Each wall is flat, endless, passes through zero and stands at right angles to its row. A trip goes straight from one point to another. Which walls does it cross, in order?

Walls:
(1): [  6 -30]
(2): [10 20]
(3): [-43 -17]
(4): [-26   7]
(5): [ 6 19]
(6): [-31  27]
Trips:
[-29 -14] to [ -5 -24] -> 6, 4
[22 -2] to [-24  25] -> 1, 6, 4, 3
[ 9 20] to [-44 -29] -> 4, 3, 2, 5, 1
[ 39 -31] to [ 3 19] -> 2, 5, 1, 6, 4

Walls:
(1): [-25  -2   9  16 -34 -14  17  -5  18]
(2): [-21   0 -33 -11 -22  11  16   4   3]
(3): [ 18 -13  16  14  28  19  35   5   2]
(4): [ 11 -10 -30 -26  -8   0 -21   9 -29]
(5): [-29  -9  34  -2 -13 -36  -9  21  35]
(6): [-20  12  14  22   3  -7  13  15  -6]
Trips:
[ 22   6  14  -8  23   8  -3 -27  28] to [ -1  37  11  -1 -12   1   8   1  16] -> 5, 1, 6, 3, 2
[  5 -43  19  -8 -19  13   5 -10 -21] to [-26  -7  12  21  15 -25 -16 -58   7] -> 5, 4, 3, 6
[-20  10  30  -7  24  -4  -1   4 -36] to [ 12  55  20  12 -25  14   2  -6  11] -> 1, 3, 5
[ -5 -40  27 -45   3 -11  20   9 -31] to [-22  -8 -37 -13  46 -32  17 -21   0] -> 2, 5

Walls:
(1): [ 15   0   3 -31 -17 -13  -2  -8  11 -11  -6  -1  26  10  15 -36 -31  -5
   8  16]
(2): [  5  -8 -16   3  -1  29 -12 -15   4  -1  -7  -9 -60  20 -22  -2 -22 -10
   4  16]
(3): [ -7  -1  18 -10 -17   3  11  12   5  -8 -21   1   0  -8   5 -16  -5  10
 -20  15]
(4): [ -1  26 -16   6  -5   8   5   2 -17  -1 -13  -6 -37 -21  14 -16  25 -42
   8 -11]
(5): [-41  25  30   5  28  50  12 -34 -12 -16  11  -2 -14  17 -36   9  18   1
   1  -1]
(6): [ 24  -6   7   2 -18   7   3  25 -14   6   4  11 -21   2   3 -29   8  -2
   6  11]
(7): [-10 -33   6  26  28   3   0  -7  21   8  10  -6  -5  20 -25  -7  13  19
   1  15]
(8): [ 11  -3 -14  18   8   4  10   3  34 -12   4 -18 -16  -6   7  10   2  -1
   7   0]
(9): [ -8   4 -21  11  -4 -15 -12  26  11  -6   7  -6  27  17  15 -15   2   5
  15 -11]
Trips:
[  3  26  16 -29 -13 -14  24 -17  -8  13 -35 -17   8 -10   8  -1 -20   3
 -31   4] to [ -4 -21  -9  -8 -13 -15  13   6 -16 -17  -4 -16 -39  -1   0 -18  -5 -17
   7   3] -> 2, 6, 8
[ 10   1   3  -4 -17   8  -8   6   4  17  -8 -16  -4  -3   1   3   5  -3
  15 -12] to [-10  -2  10  15 -30  -7   3 -14 -32   5  -2  17 -24  -9 -10  -5 -14  14
   7 -21] -> 9, 8, 3, 5
[-46 -20  10  12   4  -4   5 -11  14  -5   0   9  -7   4  14   2 -22 -27
   5  25] to [  7 -10  -7  10  -1  28 -17   4 -15 -11  -2 -11   3  -3 -15   6  19 -10
   7  10] -> 4, 1, 3, 6
[-15   2  15 -10   9  24  -8  18  16 -26  10 -20 -21  11  17  16   5  14
  15   4] to [ 44  -7 -11   0 -15  -7   7   0  18 -10   1  -1  -9 -11  12  -1 -16   5
  -6 -31] -> 6, 7, 5, 1, 4, 3
